Each row of a before or after table is a point. The points were changed in one or more steps. Then noise was added and the rows were shuffled. The steps act on how far a point lies along the listed directions, d1 being the first. What was done? A step turns or swaps two directions, mirrors them in a line or flattens them onto one, adds a multiple of one to another, or multiplies one. Angles are multiples of 10 degrees, from the lower direction toward the higher: turns from -170 to 170, lines from 10 to 170 but not 90. Use the fewest steps. Two steps may share a direction if one is a turn and the other turns, adds or multiplies; they go together, in the order done. Otherwise the lowest direction goes first.

Directions:
(1): [-1.44  1.46]
(2): [1.46 1.44]
Before (13 x 2):
[[ 0.20 -0.18]
 [ 0.11  0.28]
 [-0.30 -0.06]
 [ 0.71  0.44]
 [ 0.10  0.37]
 [-0.75  0.44]
 [ 0.45  0.38]
 [ 0.57  0.07]
 [-0.69  0.24]
 [-0.98  0.40]
 [ 0.02 -0.04]
 [ 0.42  0.03]
 [-0.54  0.19]]
After:
[[-0.58  0.26]
 [ 0.33 -0.04]
 [-0.40  0.24]
 [ 0.41 -0.44]
 [ 0.52 -0.65]
 [-0.18 -0.17]
 [-0.07  0.04]
 [-0.06  0.27]
 [ 0.70 -0.87]
 [-0.17 -0.20]
 [-0.81  0.00]
 [-0.60 -0.08]
 [ 0.43 -0.73]]
Steps: turn d1 and d2 by -150 degrees

Directions:
(1): [-1.15  1.87  0.61 -1.80]
(2): [-1.71 -2.08  0.68 -0.84]
(3): [-0.29 -0.25 -2.71 -0.98]
Before:
[[-0.30  0.43  0.41 -0.07]
 [-0.41  0.17 -0.91 -1.11]
 [-0.40 -0.12 -1.40 -0.45]
 [ 0.11 -0.41 -0.05 -0.05]
 [ 0.18 -0.21  0.10  0.29]
 [-0.78 -0.46  0.91 -0.85]
 [ 0.09 -0.11  0.27  0.39]
 [-0.13 -0.47  0.18 -0.14]
 [ 0.01 -0.10  0.34  0.18]
 [-0.21  0.03 -0.31 -0.15]
 [-0.45  0.44  0.23 -0.27]
 [-0.32 -0.39  0.09  0.16]
 [-0.14 -0.61  0.18  0.09]]
After, 13 rows:
[[ 0.81  1.17  0.31  0.01]
 [-0.28  0.47 -0.02 -0.12]
 [-0.55 -0.46  1.32  0.30]
 [ 0.11  0.26  0.06  0.44]
 [-0.24 -0.05  0.31  0.08]
 [ 0.16 -0.12 -0.23  0.10]
 [ 0.42  0.23  0.16  0.14]
 [-0.20  0.43 -0.25 -0.16]
 [-0.34 -0.07  1.31 -0.31]
 [ 0.44  0.22  0.05  0.36]
 [ 0.32 -0.07  0.15  0.11]
 [ 0.18  0.16 -0.29  0.07]
 [ 0.13  0.04 -0.41  0.16]]
Steps: multiply d1 by 0.7; turn d2 and d3 by -140 degrees

Directions:
(1): [-0.99 -0.71  1.46  2.29 -1.10 -0.62  2.09  1.42]
(2): [-0.54  1.47  0.74 -1.39  1.70 -2.68  1.35 -0.02]
(3): [ 1.23 -0.58 -0.94 -1.27  1.11  1.40  1.76  2.49]
(4): [-0.77  1.73 -1.47 -0.42 -1.53  1.10  2.26 -1.51]
(5): [ 0.75  2.92 -0.91  1.93  0.38 -0.04 -0.94  1.47]
(6): [-3.33  0.36  0.26 -0.18  1.44  1.61 -0.65  0.65]
Before (10 x 8):
[[-0.86 -0.30  0.43  0.28 -0.11 -0.16  0.44 -0.07]
 [ 1.01  0.72 -0.33  0.06  0.34 -1.03 -0.51  0.44]
 [-0.49 -0.77  0.13  0.15 -0.70  0.37 -0.07 -0.26]
 [-0.19 -0.32  0.17 -0.12 -0.13 -0.12 -0.08  0.04]
 [-0.04  0.06  0.36  0.32 -0.71 -0.56  0.55 -0.09]
 [-0.39 -0.54  0.18 -0.26 -0.03  0.42  0.27 -0.75]
 [ 0.23 -0.58  0.51  0.25 -0.36 -0.03  0.79  0.24]
 [ 0.58  0.24  0.24 -0.12  0.49 -0.76 -0.49  0.39]
 [ 0.04 -0.85  0.33 -0.36 -0.36 -0.17  0.55 -0.51]
 [-0.10 -0.04  0.82  0.24  0.09 -0.54 -0.81 -0.20]]
After (10 x 8):
[[-0.52 -0.13 -0.20 -0.66 -0.34  0.58  0.34 -0.55]
 [-0.69 -0.26  0.54  0.54 -0.28 -0.02 -0.14  0.30]
 [-0.34  0.15  0.34  0.69 -0.02  0.38  0.43  0.71]
 [-0.61  0.67  0.08  0.53  0.45  0.17 -0.24  0.52]
 [ 0.12  0.70 -0.06  0.75 -0.22 -0.45 -0.28  0.41]
 [ 0.08  0.71  0.18  0.43  0.66 -0.31 -0.29  0.14]
 [-0.22  0.35 -0.07  0.06 -0.13 -0.16  0.05  0.11]
 [-0.47  0.57  0.22  0.02 -0.57 -0.01  0.15 -0.86]
 [-0.57 -0.91 -0.43 -0.76 -0.51  0.86  0.00 -0.68]
 [-0.33  0.21  0.42  0.49  0.06 -0.74  0.38  0.19]]
Steps: turn d2 and d5 by -140 degrees; turn d2 and d6 by -130 degrees; multiply d4 by -1

Directions:
(1): [ 0.69 -2.49 -0.85  0.61 -0.95  1.37 -2.37 -0.73 -1.69 -0.44 -1.85]
(2): [ 1.74 -0.95 -1.45 -1.27  1.98  0.11 -1.98  1.17  1.12  0.89  2.06]
(3): [-1.05 -0.81  2.31 -0.36 -0.49  1.69 -0.40  2.78  1.15  1.63 -0.99]
(4): [-0.87  0.54 -2.43 -2.50 -2.01  1.04  0.31 -0.73  1.81  0.45 -0.85]
(5): [-0.55 -0.86  2.24 -1.01  0.90 -0.90 -1.28 -3.04  1.81  0.36 -0.44]
Before, 9 rows:
[[-0.21  0.01  1.38  0.28  0.57 -0.49 -0.01 -0.65  0.32 -0.01  0.10]
 [ 0.23  0.11 -0.22  0.04  0.24 -0.29  0.12 -0.98 -0.07 -0.06  0.37]
 [-0.28  0.62  0.73 -0.31  0.67 -0.45  0.16  0.12  0.92  0.45  0.61]
 [ 0.12 -0.16 -0.44  0.05  0.02 -0.23 -0.21 -0.70  0.40  0.14  0.14]
 [ 0.11 -0.05  0.30 -0.54  0.40 -0.43 -0.07  0.13  0.50  0.39  0.38]
 [ 0.17 -0.20 -1.02 -0.11 -0.05 -0.33 -0.14 -0.59  0.04 -0.19  0.28]
 [ 0.06  0.15 -0.63 -0.06 -0.74  0.49  0.05  1.28 -0.17  0.36 -0.13]
 [-0.36 -0.08  1.03 -0.07  0.37 -0.20 -0.18 -0.49  1.08  0.23  0.20]
 [-0.39  0.36  0.57 -0.24 -0.62  0.13  0.62  0.43  0.25  0.52 -0.47]]
After, 9 rows:
[[ 0.50  0.15 -0.23  0.03  0.29 -0.16 -0.22  1.12  0.00  0.44  0.76]
 [ 0.39 -0.41  0.63  0.01  0.39 -0.21 -0.49  0.01  0.00  0.45  0.00]
 [-0.12  0.18  0.09  0.60 -0.15 -0.27  0.44 -0.24  0.05  0.07 -0.02]
 [-0.14 -0.44  0.33  0.79 -0.37  0.28 -0.56 -0.21 -0.84 -0.21 -0.87]
 [-0.46 -0.32  0.68  0.63 -0.55  0.16 -0.02 -0.71 -0.06 -0.28 -0.75]
 [-0.08 -0.25  0.20  0.33 -0.46 -0.10  0.18  0.10 -0.69 -0.12 -0.58]
 [-0.02  0.02  0.05  0.17 -0.17  0.01  0.19 -0.61 -0.25  0.02 -0.05]
 [-0.10  0.14 -0.14  0.41  0.04 -0.46  0.48  0.12 -0.13 -0.11  0.35]
 [-0.42 -0.38  0.38 -0.09 -0.70  0.24 -0.31 -1.08  0.08 -0.19 -0.97]]
Steps: turn d1 and d4 by 150 degrees; mirror d2 and d5 in the line at 120 degrees; multiply d3 by 0.4

Directions:
(1): [ 0.64 -0.66  0.17  0.56  1.00  2.67  2.18 -2.17  1.72  0.44 -0.90  0.32
 -2.13  1.46]
(2): [ 2.81 -0.72 -1.99  0.60  1.23  0.56 -1.83  0.42  0.43 -0.77 -1.21 -0.27
  2.16  2.10]
(3): [-1.08  1.88  1.26 -2.25  0.22  3.17 -2.60  0.03  0.51  0.69 -0.18  0.22
  0.69  0.03]
(4): [-0.06  1.46 -0.60  1.89 -1.87  0.25 -1.12  0.91  2.38 -1.98 -1.75 -0.85
 -1.52 -1.42]
(5): [ 1.07 -0.78 -1.94 -2.08 -0.25  1.18  1.08  0.83  1.38 -0.32  2.54 -2.32
  0.01 -1.59]
(6): [-1.16  0.59  2.15  0.45  1.21 -0.74  0.90 -0.81  0.92 -1.06 -0.33 -3.60
  1.90  0.92]
Before, 8 rows:
[[-0.48  0.47  0.06 -0.25 -0.13  0.53  0.23 -0.02  0.29  0.61  0.31  0.63
  -0.64 -0.12]
 [ 0.53 -0.33 -0.40  0.31 -0.34 -0.12  0.37  0.01  0.01 -0.19 -0.15  0.02
  -0.52 -0.71]
 [-0.08  0.27  0.34 -0.77  0.81  0.90 -0.96  0.04 -0.25  0.38  0.03 -0.01
   1.27  0.58]
 [-0.19  0.37  0.00  0.40 -0.42  0.12  0.16 -0.05  0.13 -0.31 -0.71  0.47
  -0.74 -0.27]
 [ 0.12 -0.16  0.04  0.52 -0.86 -0.48 -0.04  0.47  0.48 -0.72 -0.22 -0.25
  -0.80 -0.57]
 [-0.51  0.04  0.22  0.10 -0.32 -0.61  0.12  0.18  0.05  0.23 -0.01 -0.01
  -0.09 -0.27]
 [-0.51 -0.06  0.35  0.16 -0.59  0.58  0.45 -0.16  0.91 -0.04  0.09 -0.13
  -1.01 -0.82]
 [ 0.00  0.29  0.47 -0.31  0.63  0.38  0.18 -0.46  0.10  0.08 -0.08  0.15
   0.82  0.74]]
After, 8 rows:
[[-0.14  0.51  0.02  0.89 -0.52  0.51  0.26 -0.29  0.68 -0.52 -1.26  0.52
  -1.28 -0.14]
 [-0.43  0.28  0.34  1.09 -0.92  1.39  0.70 -0.58  2.12 -0.53 -0.93 -0.15
  -2.20 -0.76]
 [-0.51  0.38  0.21 -0.17  0.01  1.02  0.78 -0.49  0.61  0.74  0.21  0.72
  -1.19  0.05]
 [ 0.71 -0.11 -0.58  0.85 -0.55  0.09  0.11  0.05  0.57 -0.58 -0.73 -0.04
  -0.79 -0.70]
 [-0.52  0.01  0.67 -1.59  1.01  0.51 -0.54  0.03 -1.10  0.97  0.98  0.06
   1.59  0.36]
 [-0.55  0.15  0.16  0.05 -0.45 -1.04 -0.30  0.53 -0.22  0.14  0.08 -0.04
   0.29 -0.44]
 [ 0.01 -0.20  0.67 -0.85  1.18  0.79  1.01 -1.03 -0.19  0.70  0.44  0.32
   0.72  1.13]
 [ 0.12  0.48 -0.16  1.43 -1.57 -0.69 -0.88  0.94  1.15 -1.55 -1.14 -0.42
  -1.07 -0.96]]
Steps: multiply d1 by 3; add -0.5 times d3 to d2; turn d4 and d5 by -20 degrees; multiply d4 by 2.5

Directions:
(1): [ 1.87  2.24  1.80  0.94 -1.29 -1.56 -1.75  1.39  0.95  0.27 -1.35 -0.17
 -0.87 -1.01  0.53 -0.59  1.37 -3.14 -0.91  1.61]
(2): [-1.22 -0.57 -0.63 -0.94 -1.05  0.15 -0.30  0.45  0.47  0.17  0.51  0.30
 -5.47  0.28 -0.71  1.05 -0.66 -1.19 -0.24 -1.86]
(3): [ 1.89 -0.16 -1.47  0.01  1.06  0.94  2.63  0.49  1.95  0.26 -3.24  0.12
  0.32 -0.93 -2.41 -0.56 -1.16 -0.80 -1.48 -1.24]
(4): [ 0.35  0.79 -0.94 -2.38  0.67  0.84  0.07  0.03 -0.72  0.46 -0.81  0.09
  0.87  0.59  3.28  1.43 -3.11 -2.76  1.04  0.16]
(5): [-1.90 -2.92  1.65 -0.96 -1.40 -0.31 -0.22 -1.07  1.97  1.46 -0.89  0.14
  0.20 -0.13  1.42 -2.26 -1.53  0.23 -2.25  1.30]
Before, 13 rows:
[[-0.15 -0.02 -0.33 -0.12  0.39  0.18  0.19 -0.12  0.35  0.14  0.24 -0.37
  -0.16  0.03 -0.05  0.16 -0.07  0.26  0.19 -0.24]
 [ 1.10  1.06 -0.02  0.51  0.17 -0.36 -0.02  0.62  0.10 -0.19 -0.39  0.04
   0.24 -0.18 -0.21  0.22  0.67 -0.67  0.28  0.01]
 [-1.13 -0.27  0.86 -0.27 -0.58 -0.25 -1.33 -0.26 -0.47 -0.17  1.41 -0.04
  -0.19  0.32  1.51  0.18  0.26  0.13  0.73  0.66]
 [ 0.62  0.91  0.46  0.05 -0.38 -0.37 -0.33  0.61  0.35  0.22 -0.49  0.30
  -0.54 -0.53  0.32  0.10  0.13 -1.54 -0.30  0.38]
 [ 0.18 -0.29 -0.29 -0.14  0.09  0.03  0.55 -0.11  0.23  0.04 -0.31  0.14
   0.55  0.00 -0.07 -0.37 -0.52  0.54 -0.17  0.16]
 [ 0.08  0.11  0.74 -0.04 -0.40 -0.46 -0.52 -0.23  0.03  0.07 -0.25  0.00
   0.52 -0.11  0.58 -0.52 -0.02 -0.63 -0.26  0.61]
 [-0.09  0.15  0.05  0.38 -0.18 -0.11 -0.56 -0.18 -0.39 -0.08  0.60 -0.04
   1.11 -0.08  0.64  0.16  0.31  0.18  0.54  0.65]
 [-0.17 -0.55  0.38  0.35 -0.39 -0.44  0.04 -0.08  0.71  0.22 -0.32 -0.18
  -0.53 -0.37 -0.84 -0.93  0.32  0.01 -0.59 -0.20]
 [-0.01 -0.12  0.08  0.05  0.07  0.43  0.23 -0.13  0.19  0.15  0.03 -0.28
   0.97  0.14 -0.15 -0.50 -0.04  0.64 -0.13  0.16]
 [ 0.25  0.39 -0.24 -0.19  0.42  0.15  0.24  0.39 -0.02 -0.12 -0.03 -0.44
  -0.22 -0.05 -0.31  0.53 -0.25 -0.54  0.07 -0.40]
 [ 0.14 -0.15  0.21 -0.04 -0.29 -0.34 -0.30 -0.03  0.29  0.08 -0.37 -0.16
  -0.34 -0.09  0.45 -0.16 -0.17 -0.43 -0.71  0.14]
 [ 0.32  0.00  0.36  0.54 -0.86 -0.19 -0.12 -0.05  0.67  0.13 -0.51  0.00
  -0.61 -0.20 -0.94 -0.93  0.64  0.03 -0.85  0.04]
 [-0.99 -0.15  0.17 -0.32 -0.38 -0.21 -0.30 -0.37 -0.31 -0.12  1.04  0.18
   0.10  0.16  0.94 -0.02 -0.37  0.21  0.27  0.27]]
After (13 x 20):
[[-0.11 -0.02  0.42 -0.19 -0.10 -0.24 -0.16  0.25  0.51  0.18 -0.16 -0.41
  -0.36 -0.21  0.20 -0.13 -0.32 -0.77 -0.51  0.13]
 [-0.39  0.21  0.19  0.15 -0.13 -0.23 -0.48 -0.20 -0.78 -0.39  0.95  0.01
  -0.44  0.24 -0.33  0.22  0.59  0.45  0.45 -0.24]
 [-0.44  0.44  0.75 -0.07 -0.60 -0.54 -0.92  0.21 -0.40  0.14  0.87  0.27
  -0.71 -0.07  1.01  0.27  0.39 -0.73  0.28  0.50]
 [ 0.79  0.49 -0.11  0.34 -0.26 -0.33  0.27  0.36  0.30 -0.18 -0.52  0.07
  -0.26 -0.25 -0.67 -0.17  0.12 -0.02 -0.22  0.03]
 [-0.92 -0.46 -0.94 -0.35  0.35  0.51  0.73 -0.63 -0.45 -0.56  1.09  0.25
  -0.04  0.33 -0.26  0.49 -0.58  1.13  0.60 -0.92]
 [-0.93 -1.05 -0.45  0.41 -0.17  0.15  0.11 -0.56 -0.15 -0.17  0.93  0.02
   0.06  0.02 -0.53  0.06  0.27  1.43  0.29 -0.31]
 [-0.24 -0.23  1.04  0.21 -0.77 -0.73 -0.85  0.05  0.54  0.39  0.16  0.06
  -0.13  0.02  0.68 -0.58  0.39 -0.29 -0.39  0.70]
 [ 0.96  1.23  0.42  0.35 -0.31 -0.22 -0.64 -0.01 -0.43 -0.06 -0.13 -0.20
   1.10  0.10  0.56 -0.27  0.57 -0.53  0.32  0.79]
 [ 0.81  0.99  0.20  0.29  0.22 -0.41 -0.36  0.21 -0.42 -0.19 -0.19 -0.36
   1.00 -0.32  0.24 -0.23  0.36 -0.73  0.50  0.29]
 [ 0.38  0.30 -0.08  0.39 -0.07  0.29  0.17  0.25  0.35 -0.05 -0.11 -0.30
   0.12 -0.06 -0.80 -0.39  0.47  0.36 -0.23 -0.19]
 [ 0.29  0.45 -0.10  0.15 -0.04 -0.27 -0.42  0.11 -0.50 -0.34  0.28 -0.18
  -0.22  0.11  0.45  0.44  0.18 -0.20  0.14 -0.03]
 [-1.74 -1.38 -1.08 -0.74  0.78  1.06  0.45 -1.01 -1.04 -0.56  1.88  0.10
   0.21  0.81  0.22  0.86 -0.57  2.17  1.42 -1.02]
 [ 0.00  0.01 -0.24 -0.13  0.32  0.10  0.15  0.04  0.62  0.20 -0.13 -0.33
  -0.10 -0.15  0.02 -0.03 -0.16 -0.11 -0.10 -0.06]]
Steps: multiply d3 by 1.6; turn d1 and d3 by -70 degrees; swap d2 and d4; multiply d5 by -1
